Each row of a before or after table is a point. One or more steps were done to the points. Then noise was added and the rows were shuffled. The steps act on columns, c1 being the first. What was done? A step turns or swaps two columns, mirrors them in a line or flattens them onto one, adds a multiple of one to another, or multiplies or shifts one. Angles are multiples of 10 degrees, from the lower column toward the higher: turns from -170 to 170, lines from 10 to 170 but not 90. Use the fewest steps. Two steps may share a column if one is a turn and the other turns, adds or multiplies; they go together, in the order done. Otherwise the lowest column goes first.

Before:
[[-0.4  1.8 -4.4]
 [-5.9  0.0  0.3]
 [-0.4  3.4  3.4]
 [ 7.6 -0.2  2.4]
 [ 3.3  2.0 -0.1]
 [ 5.9 -0.4  2.5]
 [-6.6  4.5  0.2]
 [ 5.2  0.0  3.1]]
After, 8 rows:
[[ 3.2  4.4 -5.8]
 [ 2.7  0.1 -5.1]
 [ 4.2  1.8  2.1]
 [-5.2 -0.4  3.6]
 [-5.3  0.0  2.9]
 [-5.8 -0.2  5.5]
 [-2.8  3.4 -2.0]
 [-1.5  2.0  3.0]]
Steps: turn c1 and c3 by 120 degrees

Before, 11 rows:
[[-2.2  1.2 -5.2  2.2]
 [-0.6  1.3  0.6  0.6]
 [ 4.1 -3.1 -5.5 -3.5]
 [-2.6 -3.1 -6.3 -3.6]
 [ 1.1  3.2  2.7 -3.5]
 [ 2.7  3.6  3.0  1.4]
 [-1.0  1.1  2.4  3.9]
 [ 8.7 -2.6  6.5 -2.8]
 [-1.2  1.2  1.9  3.8]
 [ 3.6  0.6 -6.4  1.2]
 [ 1.5 -3.8  0.6  1.2]]
After:
[[ -1.2  -9.2   3.8  -2.9]
 [  0.8   1.3   6.2   3.9]
 [ -2.5  -4.8  -8.9  -3.2]
 [  0.9   2.6  -3.0   2.2]
 [  1.1   0.6   0.9   0.6]
 [  0.9  -3.7  -5.2   1.1]
 [  4.1  -2.3   4.8   1.6]
 [  0.6   1.3   5.5   3.9]
 [ -3.6   2.1 -10.1  -3.5]
 [ -3.6  -1.9   1.9   1.3]
 [  3.3  -0.7  -0.7  -3.5]]
Steps: turn c1 and c2 by -80 degrees; add 1 times c4 to c3

Before, 9 rows:
[[ -2.8   1.9  -1.7  -3.5  -2.0   1.2  -1.6   5.6]
 [  6.5   2.4 -12.8  -1.3  -7.5  -4.1   1.8   3.1]
 [  2.6   3.4  -0.5  -2.0   0.4  -2.1   5.5   5.1]
 [ -6.1  -0.8  -0.7  -3.5   2.7  -1.1   7.6  -0.1]
 [ -3.3   0.2   2.1  -1.5  -1.6  -3.3  -1.5   0.9]
 [ -4.7   2.9  -2.1   1.1  -0.5   2.6  -0.2  -2.4]
 [ -2.3   0.1  -1.9   2.7   0.2  -1.3  -1.1   5.3]
 [ -5.0   3.2   0.5  -2.6   4.7  -2.0  -2.5   3.1]
 [ -1.2  -5.8   0.0  -3.7   3.8   1.4   4.6  -5.7]]
After, 9 rows:
[[-3.3  0.6 -4.4 -4.4  2.0  2.4  2.1 -4.4]
 [-3.9 -0.8 -3.3 -0.5  2.0 -2.2 -4.3  8.2]
 [-4.4 -0.6 -2.0 -5.5  1.9 -0.3 -7.7  0.7]
 [-3.9 -2.1  2.6 -2.2  0.6 -0.9  1.8 -5.4]
 [-2.1 -0.4  0.4 -3.0 -2.7  3.4  0.8 -0.7]
 [-1.5 -0.7 -0.2  2.9  0.6  1.0 -5.7 -5.9]
 [ 0.2  3.9  1.5 -4.8  1.6 -2.7  0.6 -0.2]
 [-0.1 -0.3 12.9  6.6  7.4  3.7 -2.6 -4.0]
 [ 2.2 -3.3  0.9 -2.7  1.7  1.5  0.9 -4.3]]
Steps: mirror c1 and c4 in the line at 40 degrees; mirror c2 and c8 in the line at 160 degrees; mirror c3 and c5 in the line at 120 degrees; turn c6 and c7 by 170 degrees
